Rows are points. The points of each table are mixes of a few directions, plus a little noise. Count the directions of each table, and those that both share. Where both have some left over, give the other angles between the two spaces (their principal angles), to ten degrees, smallest first.

First (5 x 3):
-20 3 -61

-20 2 -52

35 8 64

-12 -18 18

18 5 31
Second (4 x 3):
-41 -37 -1

-4 -24 53

17 19 -12

30 43 -39
Directions: first 2, second 2, shared 2

First (7 x 6):
7 -38 -47 86 7 19

49 4 46 -57 -8 36

-16 -11 -30 45 5 -9

-47 31 3 -30 1 -46

-40 7 -24 20 5 -33

41 2 37 -44 -7 30

7 6 14 -21 -2 3
Second (8 x 6):
-53 42 12 32 12 31

4 -2 2 -54 -9 -53

4 -3 -1 6 0 6

70 -56 -18 14 -7 13

20 -15 -4 -27 -7 -27

-31 25 7 27 8 27

-1 2 4 -69 -10 -67

-11 8 -1 71 12 69
Directions: first 2, second 2, shared 1; angles 70

First (10 x 8):
-1 1 -1 0 1 1 0 1

-28 20 -59 -15 48 50 -2 107

29 -20 61 15 -49 -52 3 -110

-27 18 -57 -14 47 49 -2 104

4 -2 8 3 -7 -8 2 -15

1 -1 1 1 -1 -1 0 -1

17 -11 35 8 -29 -30 1 -65

7 -5 14 3 -12 -13 1 -25

8 -6 18 4 -15 -15 1 -34

-11 7 -20 -5 17 18 -1 38
Second (8 x 8):
-69 -40 33 -81 1 6 58 -5

-59 -34 29 -70 -1 5 50 -3

22 13 -10 25 1 -2 -17 1

-22 -13 10 -26 0 3 18 -3

42 23 -19 51 -1 -4 -36 4

-18 -9 7 -21 0 2 14 -1

39 22 -18 46 -1 -3 -33 3

64 35 -31 77 1 -7 -54 5
Directions: first 1, second 1, shared 0; angles 90

First (11 x 11):
-24 -29 24 15 -2 -31 -22 68 -50 -19 10

15 39 -30 -3 -2 -9 23 -26 -13 -7 -27

26 65 -53 -7 -3 -16 39 -41 -26 -14 -45

3 -2 2 -2 1 12 0 -14 19 7 4

-12 -50 41 -1 5 35 -27 3 56 24 41

-1 -38 31 -8 5 52 -16 -29 81 34 39

2 40 -32 8 -6 -53 18 28 -83 -35 -41

0 0 -1 0 0 -2 0 2 -2 -1 -1

-20 -82 66 -2 7 56 -42 7 88 39 67

1 7 -4 1 -1 -6 3 1 -10 -5 -6

12 50 -39 3 -4 -38 25 0 -59 -25 -42
Second (10 x 11):
12 25 -21 -4 -1 -3 15 -19 -5 -2 -17

19 43 -36 -6 -1 -5 25 -35 -9 -5 -28

7 16 -13 -3 0 -2 9 -12 -2 -2 -12

18 41 -34 -6 -1 -5 25 -32 -7 -4 -28

-14 -32 25 4 1 2 -19 25 7 4 21

-36 -84 66 11 3 10 -49 66 16 10 56

15 34 -27 -5 -1 -4 20 -26 -8 -3 -22

-55 -122 100 16 4 14 -72 98 25 14 82

16 38 -31 -5 0 -6 23 -30 -6 -4 -25

18 41 -33 -5 -1 -5 25 -33 -8 -5 -27
Directions: first 2, second 1, shared 1

First (9 x 12):
-27 -38 -1 13 -16 -40 26 32 -24 -18 30 -18

20 21 23 -9 50 -6 -34 -44 -2 10 -24 -29

-23 16 -68 -19 -40 62 2 19 -11 4 15 51

-19 20 3 14 -17 -8 21 -30 -29 -38 36 -5

10 -30 8 8 -15 -13 12 45 31 17 -13 10

76 8 52 5 12 11 -15 9 104 51 -78 27

-28 -3 -36 -19 27 9 -21 -9 -50 -1 17 -20

-23 -17 -57 -17 -21 30 -2 44 -10 16 8 28

17 27 72 29 20 -46 11 -65 -4 -36 9 -44
Second (9 x 12):
-36 -8 21 7 -15 -24 0 5 -12 38 -13 -7

-46 -36 28 9 -3 -60 4 35 -27 52 -9 -29

98 14 -53 -24 65 23 13 18 4 -62 46 15

25 26 -10 -6 26 -9 15 14 -17 15 17 10

-1 1 -7 3 -34 60 -19 -49 41 -53 -17 13

-87 18 47 20 -63 -18 -8 -25 -8 73 -42 3

61 -19 -36 -15 48 5 6 26 4 -53 31 -7

26 6 -16 -8 23 -1 7 10 -5 -7 15 4

-43 -1 17 12 -51 26 -19 -40 23 -2 -33 1
Directions: first 4, second 3, shared 1; angles 80, 90

First (11 x 18):
9 -32 21 -4 -10 16 -31 -11 -2 18 -39 80 -12 29 2 -26 -18 -17

-19 22 4 15 7 10 4 -14 12 -15 8 -43 -12 -9 7 -2 3 4

-2 -24 16 11 -11 8 3 -31 -17 32 -36 12 -17 42 -9 10 22 -28

-43 -10 18 15 -5 34 -25 -61 27 -2 -49 13 -35 50 14 -7 17 -35

6 9 -43 -61 -14 -64 14 -26 14 -28 23 23 40 3 5 11 52 4

76 28 -4 29 5 6 5 60 -48 -26 61 -38 71 -68 -1 -4 -15 47

-33 -6 -37 -34 18 -2 -18 62 40 -21 18 11 -4 -29 3 16 -31 6

-14 -31 29 23 -7 14 5 -17 -20 59 -48 10 -46 44 -18 6 -5 -29

4 28 -17 -11 12 -34 37 47 -2 -2 55 -51 5 -49 -12 6 -22 35

52 55 32 26 8 -17 25 37 -26 -10 73 -34 26 -81 0 -45 -57 72

-39 -36 -20 -4 -4 28 -28 -42 23 -4 -60 14 -16 66 7 31 54 -57
Second (9 x 18):
36 -13 19 -2 7 10 -19 18 3 -47 -16 51 7 24 -22 15 -26 -6

41 -19 -13 -27 7 19 -15 26 -3 -84 0 36 27 -16 2 65 20 -7

22 -17 -13 30 10 22 -31 54 -9 -13 -10 -6 35 29 -26 8 -17 -12

2 -2 17 -39 0 -4 35 -23 -4 -29 5 16 -39 -42 11 55 18 4

-60 -33 -22 -9 -9 44 -34 2 1 88 -12 20 -21 -50 66 -35 12 -6

-4 3 48 16 4 -11 24 -6 -1 33 -15 11 -53 25 -33 -19 -52 3

-6 21 30 38 2 -25 16 -6 1 42 -7 -23 -18 48 -39 -48 -45 4

-53 46 -26 -13 -15 -46 60 -62 -3 54 46 -102 -15 -49 36 -13 65 23

22 14 -40 6 -6 -7 -42 1 14 -44 15 2 80 27 6 -31 24 -1
Directions: first 6, second 5, shared 3; angles 70, 80

First (11 x 24):
79 101 118 -59 -30 -68 16 -19 -20 49 -85 -4 -28 -6 -32 -8 16 -46 -7 44
 -47 -70 -24 33

18 13 10 -83 -5 -54 22 8 16 32 -15 -21 -3 -52 -43 75 -9 19 19 9 -41 -51
 -36 5

-38 -72 -51 68 20 8 -20 3 14 -8 66 -22 39 -24 32 -28 -7 8 -8 -26 31 14
 28 26

42 95 96 -39 -37 -24 2 -27 -19 9 -65 13 -30 25 -17 -32 10 -36 -10 41 -11
 -23 -17 22

-9 -19 -21 55 13 41 -9 5 -12 -18 8 17 -1 36 27 -34 8 -8 -8 -13 19 35 24
 -20

-30 -33 -34 8 4 6 -7 1 14 -13 36 -9 16 -16 5 6 -10 19 3 -11 16 12 2 6

-22 -64 -66 66 34 47 -5 22 -3 -14 33 9 12 20 31 -8 4 10 -1 -33 14 39 30
 -35

-24 33 -1 -54 -24 23 2 -9 5 -34 -9 20 -22 21 -19 23 -12 23 10 14 13 28
 -25 -22

45 -27 -19 23 40 -2 23 36 -17 40 -26 4 -6 3 2 31 20 -11 6 -21 -46 -21 14
 -43

-27 4 -12 22 -8 44 -13 -9 -4 -38 9 21 -7 39 16 -31 -2 3 -6 1 33 46 8 -13

-34 -31 -19 -6 -7 -23 -13 -10 25 -5 49 -28 28 -46 -1 5 -17 19 1 -4 19 -9
 -5 40
Second (9 x 24):
5 25 38 -13 -9 -44 3 -10 9 11 15 -9 18 -46 -19 0 -7 -5 -3 13 3 -48 -14
 38

22 -73 -34 46 25 -12 -10 14 -5 44 -14 -40 11 3 35 -17 17 -17 -3 -24 -32
 4 33 11

21 -39 -9 27 14 -24 -6 5 2 35 -2 -33 13 -16 16 -14 9 -15 -3 -11 -22 -15
 16 22

-19 11 -20 -13 -3 48 2 1 -9 -32 -11 29 -23 41 1 7 -2 13 6 -2 10 44 -3
 -42

-7 16 4 -13 -6 9 0 1 -1 -14 0 14 -5 7 -7 6 -4 4 4 3 8 7 -9 -10

-20 35 7 -27 -13 25 6 -6 1 -34 1 32 -16 19 -16 11 -8 13 7 10 22 18 -18
 -24

1 -22 -22 12 7 17 -1 6 -4 0 -7 -1 -7 19 12 -3 6 -1 1 -9 -6 20 10 -15

-37 162 107 -101 -55 -21 20 -39 19 -70 42 65 1 -56 -82 32 -36 26 -2 54
 66 -54 -73 16

29 -119 -71 75 41 3 -15 28 -14 61 -24 -56 9 26 58 -25 26 -24 -2 -42 -55
 26 53 1
Directions: first 4, second 2, shared 1; angles 30
